Each row of a before or after table is a point. The points were changed in one or more steps. Then noise was added and the rows were shuffled. The steps act on how far a point lies along the listed directions, d1 being the first. What was done? A step turns or swaps two directions, mirrors them in a line or flattens them onto one, adds a multiple of one to another, or multiplies one. Angles are multiples of 10 degrees, from the lower direction toward the higher: turns from -170 to 170, lines from 10 to 170 but not 90. Use the fewest steps. Two steps may share a direction if one is a turn and the other turns, adds or multiplies; they go together, in the order done. Otherwise the lowest direction goes first.
(in the rows, 128 means zero)

Directions:
(1): [ 98 181 166]
(2): [177 175 102]
(3): [172 113 183]
Before (12 x 3):
[[181 141 144]
 [124 115 133]
 [177 101  98]
 [165 145 106]
 [123 123 164]
 [112 170  91]
 [121 150 122]
 [121 150  93]
 [120 146 111]
 [147  78 154]
 [120 137  94]
 [123 153 120]]
After, 12 rows:
[[204 142 236]
 [107 132 198]
 [197 116 169]
 [ 56 144  59]
 [ 49 131  52]
 [140 138 137]
 [107 118  90]
 [176  75 238]
 [ 96 103 152]
 [ 36 124  17]
 [ 84 127  78]
 [100 116  89]]
Steps: turn d1 and d2 by 170 degrees; multiply d3 by 3

Directions:
(1): [ 98 103 218 150  89 169 150 133]
(2): [135 127 153  80 154 142  84 218]
(3): [ 89  88 142 100  95  36 112 127]
(4): [135 124 117  86  75 170  57  81]
Before:
[[145 135 126 144 122 137 116 136]
 [114 135 154  75 121  93  87 202]
 [146 153 147 114 160 179 119 211]
 [152 141  87  98 160  29  97 179]
 [163 156  83  86 153 180  63 125]
 [163 173 107 108 198 193 155 164]
 [182 167  47 108 179 114 118 146]
 [ 98 114  94 153  98 106 115  68]
 [115 121 163  92  82 160  78 157]
 [123 131 113 202 157 142 184 117]
 [155 150  81 107 232 106 160 196]
 [149 140 119 124 126 223 126 173]
 [173 157  77  99 150 229  62 210]
 [102 128 182 171 138 138 179 168]]
After:
[[121 130 105 204 131 149 170  84]
 [164 153  78 127 176  55 125 170]
 [199 184  37 128 195 155 133 138]
 [111 139 154  97 138  78 118 211]
 [145 132 124 141 127 135 118 140]
 [175 166  80 119 188 222  97 244]
 [ 91 118 181 174 123 106 185 138]
 [172 171  92  93 182 195  73 158]
 [143 138 125 129 139 207 139 188]
 [106 116  97 133  87 122  89  74]
 [108 116 173  92 100 128  88 188]
 [161 163  66 144 241 125 196 163]
 [141 148 151 139 170 160 152 213]
 [166 181 100 121 206 201 179 154]]
Steps: add 0.5 times d1 to d3; turn d2 and d4 by -30 degrees

Directions:
(1): [ 71 152 153 164  90 165 140  90 103 112  38]
(2): [116 123 183 114 155  67 102 129  54  58 135]
(3): [ 96 137  81 167 153  72 211 106 159  83 139]
Before:
[[100 132 168 128 129 114 104 114  74  83  96]
 [162 112 135 103 118 186  94 142 144 161 127]
 [ 97 145 203 138  85 169  73 102  44 112  57]
 [123 121 143 139 112 160 134 128 158 161 127]
 [138  98 118 125 139 132 160 119 148 132 168]
 [110 153 169 146  59 205  92 120 106 141   8]
 [161 120 154 102 123 136  69 152  82 123 124]
 [153 112 128  93 123 134 121 127 137 156 140]
 [133 132 162 100 155 127  91 118  78 103 127]
 [105 141 122 118 111 157 120 113 150 162 100]
 [183 109 148  84 120 137  78 169 122 152 179]
 [131 135 172  98 135 103 111 129  79  96 129]
 [156 123 121  99 141 118 123 129 122 129 155]]
After, 13 rows:
[[129 130 168  97 159 119  86 116  67  94 129]
 [140 100 116 127 137 132 162 119 150 133 168]
 [152 111 126  95 117 135 116 125 141 159 139]
 [183 108 148  87 121 136  78 169 121 151 178]
 [161 121 160 101 125 130  67 155  72 116 120]
 [ 98 144 211 136  90 163  69 104  35 103  58]
 [162 110 131 105 113 191  98 143 151 169 126]
 [ 98 133 177 126 137 105 100 113  63  71  97]
 [111 157 167 146  58 209  93 122 110 145   7]
 [157 122 122 101 140 116 122 129 121 127 158]
 [106 142 120 123 109 164 124 114 157 170  98]
 [130 135 182  96 138  92 104 128  65  86 130]
 [123 120 137 140 110 168 135 127 165 166 126]]
Steps: multiply d2 by 1.3
